Every row gives one point. Two turns around zero, p and q, are shown by what they do to some points. Write where each new point lands after one turn and then the other. Backwards means that the second turn is done in reverse. Each puzzle has new turns, and all numbers are rounded.

Turn p:
20 -22 24 => 28 -15 21
-68 19 -17 => -72 5 -4
-21 1 -20 => -24 -5 -15
70 8 32 => 72 24 17
0 -5 -20 => -3 -7 -19
Turn q:
18 -45 -6 => 12 -44 -18
-10 39 -17 => -10 42 -7
-50 21 -17 => -51 26 1
42 -15 40 => 49 -24 24
Where do these land?
q, then p backwards: -13 14 -10 => -10 19 -4
p, then q backwards: 63 43 -3 => 52 53 -15
q, then p backwards: -21 -19 37 => -24 -24 32
q, then p: -28 -38 -23 => -33 -40 -11

Turn p:
-4 -14 -41 => -10 -6 -42
-8 -8 47 => -4 -16 46
41 -19 -39 => 35 -15 -46
-29 41 32 => -21 37 42
Turn q:
19 -23 26 => -2 -30 26
44 30 -6 => 50 11 17
-28 -3 37 => -40 6 23
-35 -4 -57 => -7 13 -65
Where do these land?
q, then p: 32 57 18 => 46 28 41
q, then p: -5 -40 -20 => -16 -27 -32
p, then q: 22 40 -21 => 41 30 2
q, then p: 4 -21 10 => -9 -21 3
p, then q: -52 -37 13 => -62 -11 -15

Turn p:
8 -22 -9 -35 => -19 -29 14 -21
22 2 -19 4 => 23 -18 4 0
-10 -21 62 44 => -21 50 29 50
17 -30 3 18 => -1 -14 23 28
-25 -4 -11 22 => -6 1 -26 23
-12 76 -26 -52 => 25 11 -45 -81
Turn q:
-33 -43 -59 -16 => -6 -41 -53 -47
11 45 40 -28 => -10 43 51 -3
-24 27 -8 11 => -20 26 -20 3
-9 -3 23 10 => -16 -5 10 18
54 -27 3 23 => 52 -24 10 28
Where do these land?
p, then q: -9 -17 22 17 => -18 13 -9 24
q, then p: -21 34 -14 24 => 25 2 -41 -4
q, then p: -29 -23 13 -33 => -51 0 -2 -8
q, then p: 48 -39 -63 -43 => 2 -60 63 -45
p, then q: -14 6 31 -27 => -30 22 10 -21
q, then p: -20 19 35 20 => -1 33 -27 23
q, then p: 44 21 -23 42 => 66 -9 11 11

Turn p:
-13 -8 9 -25 48 -24 => -4 5 -19 -45 15 -34
2 -52 -10 -13 -38 36 => -26 -37 -11 8 6 59
15 -53 -5 23 -9 61 => -12 -46 -22 40 40 39
18 36 -26 17 -18 -31 => 24 25 1 20 -47 -9
37 68 -7 3 -25 -1 => 42 55 23 26 -22 14
-6 -4 29 6 4 -18 => 9 -16 19 -16 2 -17
-53 13 10 -11 38 -23 => -33 14 9 -32 6 -52
Turn q:
-9 -41 22 -42 -4 -25 => -16 -22 46 22 -7 -35
24 -57 10 76 27 39 => 7 -26 -10 52 46 80
31 -59 -2 36 27 22 => 7 -47 5 33 36 49
-17 -10 29 15 -33 -26 => 13 27 14 42 -14 -14
11 39 -25 -33 -18 16 => 3 1 -8 -51 -35 -5
-6 11 14 -34 36 7 => -32 1 19 -30 21 -12
-17 32 -41 -11 7 -15 => -3 0 -40 -27 -6 -32
15 40 0 -1 -9 -22 => 29 25 -4 -25 -1 -17
-31 44 -8 -5 -33 5 => -7 39 -24 -15 -39 -13
Where do these land?
q, then p: 7 -33 -20 4 -29 4 => 4 -36 -2 23 -9 21
q, then p: 12 -20 26 -3 -23 -20 => 33 -19 24 7 4 -5
p, then q: 8 -26 35 15 57 40 => -13 -38 -7 -4 72 -15
p, then q backwards: -75 71 -28 -39 -22 -13 => -64 43 65 -46 -24 28
p, then q: 27 16 -9 -10 -21 5 => 10 9 -2 -19 -12 31
q, then p backwards: 6 11 -10 31 -26 -16 => 38 13 -18 9 6 -8
q, then p: 15 -20 6 2 65 0 => -14 -12 -29 -24 44 -35
